Every row gives one point. The ring and each string are closed loops that go straight from each point to the next, and from the last back to the first. Before rounding, they use only three directions, however many columns there are. How many times does the string pass through the ring? Passing back the other way cancels.

Ring (10 x 4):
[[ 33 -18 -10 -14]
 [ 22 -19   6   2]
 [ -3 -12  20  16]
 [-24  -2  20  18]
 [-34   7  12  12]
 [-29  12   3   1]
 [ -9  12  -8 -15]
 [ 13   7 -16 -26]
 [ 27  -1 -21 -30]
 [ 35 -12 -19 -24]]
String (30 x 4):
[[  4  -8   6   2]
 [  6 -12  24  14]
 [ -6 -14  37  28]
 [-16 -10  28  26]
 [-17  -7  10  13]
 [ -3  -4   1  -1]
 [ -2  -7  18  11]
 [ -2 -13  38  27]
 [ -3 -16  27  23]
 [ -2 -13   8  10]
 [  3 -10   1   1]
 [ 14 -11   4  -2]
 [ 27 -13   5  -5]
 [ 14  -8  -2  -7]
 [ 18 -12 -13 -13]
 [ 38 -17 -26 -26]
 [ 60 -16 -28 -38]
 [ 43  -9 -16 -28]
 [ 24  -5  -9 -18]
 [ 16  -5 -16 -18]
 [ 30  -7 -30 -32]
 [ 48  -9 -31 -39]
 [ 47 -10 -20 -32]
 [ 33  -9 -12 -21]
 [  6  -5  -5  -8]
 [ 18 -13 -16 -13]
 [ 49 -29 -13 -15]
 [ 42 -28   1  -4]
 [ 18 -22   3   4]
 [  4 -12   3   3]]
Times through: 0
String (29 x 4):
[[ 41 -22 -19 -20]
 [ 18 -16 -14 -10]
 [ 18 -17  -7  -6]
 [ 20 -21  -2   0]
 [  5 -12  -2   0]
 [  7  -6   3  -2]
 [ 13 -15  24  13]
 [  2 -16  33  24]
 [-19 -10  16  20]
 [-14  -5   2   6]
 [ -8  -3  10   6]
 [-15  -1   7   6]
 [-32   2   3  10]
 [-50  10  15  18]
 [-41  14  15  12]
 [-12   7   9   0]
 [-25  15   6  -2]
 [-33  23  -2  -9]
 [-16  21  -4 -17]
 [  2  12  -4 -18]
 [  4   3  -5 -13]
 [  1   4 -17 -19]
 [ 21   8 -27 -37]
 [ 12   0 -24 -25]
 [ 12  -3 -12 -16]
 [ 22  -4 -10 -18]
 [ 24  -6  -6 -16]
 [ 15  -7 -12 -14]
 [ 24 -15 -23 -19]]
Times through: 0

Ring (9 x 8):
[[-28 -34 -39   4   1   8 -28   2]
 [-22 -18 -33   0   3  -2 -26   7]
 [ -4  14  -8  -7  -3  -4 -13   8]
 [  7  30  10 -12  -9   1  -2   4]
 [ 18  38  26 -15 -13  12  15  -8]
 [ 17  30  26 -14 -12  19  22 -17]
 [  3   0   6  -7 -10  27  14 -22]
 [-12 -23 -14   0  -8  28  -2 -17]
 [-26 -38 -34   5  -4  20 -21  -7]]
String (28 x 8):
[[  8  18  12 -11  -8  14  12 -13]
 [  3  11   9  -7 -18  25   1  -7]
 [ 11  16  20  -8 -23  34  11 -15]
 [ 15  16  24 -12 -11  30  30 -30]
 [ 11   6  14 -12   1  20  34 -36]
 [ -1  -3  -1  -7  -2  17  12 -21]
 [ -6  -5  -6  -3 -11  21  -6  -7]
 [-14 -25 -14   2 -19  37 -11 -11]
 [-23 -42 -27   5 -11  35 -12 -17]
 [-25 -43 -34   4   1  22 -11 -17]
 [-21 -32 -31   1   5  11  -9 -14]
 [-11 -10 -14  -2  -9  18 -12  -3]
 [-20 -23 -23   4 -16  25 -27   3]
 [-15 -15 -20  -1  -5  13 -16  -2]
 [-22 -24 -34  -1   9  -2 -17  -3]
 [-21 -20 -33  -2  11  -7 -17  -1]
 [-10  -5 -15  -4  -2   6 -10  -3]
 [-14  -8 -18   0 -12  13 -24   8]
 [-16  -3 -21  -1  -9   3 -30  15]
 [ -9  14 -17  -8   9 -21 -17  13]
 [ -1  22  -5 -11   6 -16  -6   6]
 [  9  43   8 -16   5 -22  -1  10]
 [  9  37  13 -12 -13   2  -6  10]
 [  2  18   6  -7 -18  16  -8   4]
 [  0  10   1  -8  -6   9   0  -6]
 [ 21  44  26 -19  -1  -2  24 -12]
 [ 28  54  38 -21  -8   5  30 -14]
 [ 24  43  30 -20   0   3  33 -21]]
Times through: 2
String (27 x 8):
[[  9  42  10 -14  -3 -13  -4  11]
 [  5  28  11  -9 -20  12 -10  10]
 [ -2   9   1  -5 -18  20 -10   2]
 [  4  17   6 -10  -7   9   3  -6]
 [ 18  39  23 -17  -1   1  23 -13]
 [ 31  56  42 -22  -6   6  36 -19]
 [ 22  40  34 -15 -19  22  22 -14]
 [ 12  22  21 -10 -20  27  11 -11]
 [ -1   5   1  -6 -13  20  -2  -7]
 [  6  11   8 -11  -1  12  18 -20]
 [ 10   8  14 -12  -2  20  30 -32]
 [  5  -6   9  -7  -8  34  25 -34]
 [ -8 -15  -5   0 -21  37  -7 -11]
 [ -9 -12 -10  -2 -13  25  -7  -9]
 [-11 -17 -15  -2  -3  18  -2 -14]
 [-25 -45 -35   3   7  18  -6 -22]
 [-36 -60 -48   9  -1  26 -25 -12]
 [-25 -34 -31   5 -12  25 -27   0]
 [-12 -11 -15  -1  -9  17 -14  -2]
 [-15 -15 -23  -3   4   4 -10  -7]
 [-15 -14 -23  -3   5   2 -11  -5]
 [-31 -31 -49   1  20 -18 -26   3]
 [-31 -26 -48   2  13 -17 -36  13]
 [-18 -10 -21   1 -14  13 -31  13]
 [-10  -1 -12  -3  -8   9 -16   4]
 [ -5   8 -10  -8   2  -4  -7   1]
 [  1  24  -3 -12   7 -16  -3   4]]
Times through: 5

Ring (7 x 9):
[[ 34  13  -3  -1  -2   3  -2  15  10]
 [ 21   1  -9  10  -5  14  -3  15  19]
 [ -1  -6  -4  15  -2  13  -4  10  12]
 [-29  -5   2  18  -1  -4  -8   3  -1]
 [-28   0  15   7   7 -14  -4   0 -18]
 [ -4   2  24  -6  16 -10   3   2 -24]
 [ 27  10  13  -9   9  -2   3  11  -8]]
String (26 x 9):
[[ 36  17  15 -15  11  -8   4  11 -13]
 [ 44  15  12 -14  10  -1   5  14  -6]
 [ 36   6  11  -9  10   7   5  13  -3]
 [ 13   6   3   3   2   1  -2  10   2]
 [ 21  16 -12   7 -11  -4  -9  15  16]
 [ 42  22 -26   9 -20   2 -11  22  34]
 [ 43  10 -15   6  -9  15  -4  20  27]
 [ 27  -2   2   2   4  17   2  13   9]
 [ 11   0   4   5   3   7   0  10   3]
 [  4   5  -9  13  -8   1  -8  11  14]
 [  2   3   0   8  -1   0  -4   9   4]
 [  5  -6   7   6   7  11   1   8   0]
 [ -4 -17   8  11   9  21   3   7   2]
 [-27 -13  -3  23  -3   9  -6   5   8]
 [-34  -1  -9  25 -10  -7 -13   4   9]
 [-15   0   2  13  -1  -4  -6   6   0]
 [-11  -4  10   7   7   0  -1   5  -7]
 [-38  -6  13  13   6 -10  -5  -1 -15]
 [-60   2   9  19   0 -28 -13  -5 -18]
 [-35   5   9  12   2 -22  -9   0 -15]
 [-21   6   9   7   3 -17  -6   2 -13]
 [-24   7  19   1   9 -23  -4   0 -25]
 [ -2  -4  44 -18  32  -7  12  -1 -44]
 [ 10  -3  27 -10  21   2   8   5 -23]
 [  6   4  10   0   7  -3   0   7  -8]
 [  9  12   5   0   2 -11  -4   9  -5]]
Times through: 1
